Rows are points. Two turns around zero, p and q, are shown by what they do to some points. Where does a point land after both, in the order given? Backwards means that the second turn is done in reverse. Each puzzle has new turns, and all numbers are rounded.

Turn p:
0.012 -0.007 -> 0.005 0.013
-0.013 -0.023 -> 0.025 -0.010
-0.012 -0.021 -> 0.022 -0.009
0.013 0.051 -> -0.052 0.006
Turn q:
-0.002 -0.023 -> -0.021 0.010
-0.015 -0.007 -> -0.001 0.017
-0.007 0.050 -> 0.049 -0.011
0.024 -0.020 -> -0.027 -0.015
Where do these land?
q, then p: -0.041 -0.024 -> -0.045 -0.014
p, then q: 0.044 -0.002 -> 0.042 -0.012
p, then q: 0.006 0.006 -> 0.007 0.005
p, then q: 0.013 -0.002 -> 0.012 -0.005
q, then p: -0.021 0.022 -> -0.016 0.026

Turn p:
-0.011 -0.017 0.018 0.010 -> 0.016 -0.024 0.000 -0.003
0.017 0.017 -0.021 0.030 -> 0.000 0.019 -0.022 0.033
0.031 0.003 0.012 -0.038 -> -0.012 0.015 0.047 -0.002
-0.033 0.004 0.023 0.032 -> 0.001 -0.043 -0.027 0.006
0.001 0.012 -0.039 -0.051 -> -0.027 0.047 0.010 -0.036
-0.004 -0.018 0.007 0.017 -> 0.021 -0.013 -0.006 0.003
Turn q:
0.023 -0.002 -0.009 -0.022 -> 0.001 -0.018 -0.002 0.028
0.010 0.034 0.022 0.038 -> 0.045 0.031 -0.008 -0.012
0.014 -0.025 0.001 -0.018 -> -0.007 -0.025 0.018 0.013
-0.029 -0.023 -0.022 0.035 -> -0.031 0.036 0.023 -0.017
0.020 -0.020 0.015 -0.016 -> 0.009 -0.028 0.018 0.008
-0.038 0.036 -0.006 -0.017 -> -0.015 0.004 -0.049 -0.019
Where do these land?
q, then p: -0.007 0.055 -0.016 0.010 -> -0.023 0.045 -0.027 0.013
p, then q: -0.053 -0.026 0.021 0.008 -> -0.032 -0.036 0.028 0.029
q, then p: 0.030 0.004 0.006 -0.017 -> 0.029 0.003 -0.001 0.019
q, then p backwards: -0.004 -0.019 -0.015 -0.008 -> 0.004 0.021 0.012 -0.008
p, then q: 0.034 -0.014 0.004 0.007 -> 0.035 0.010 0.008 0.000
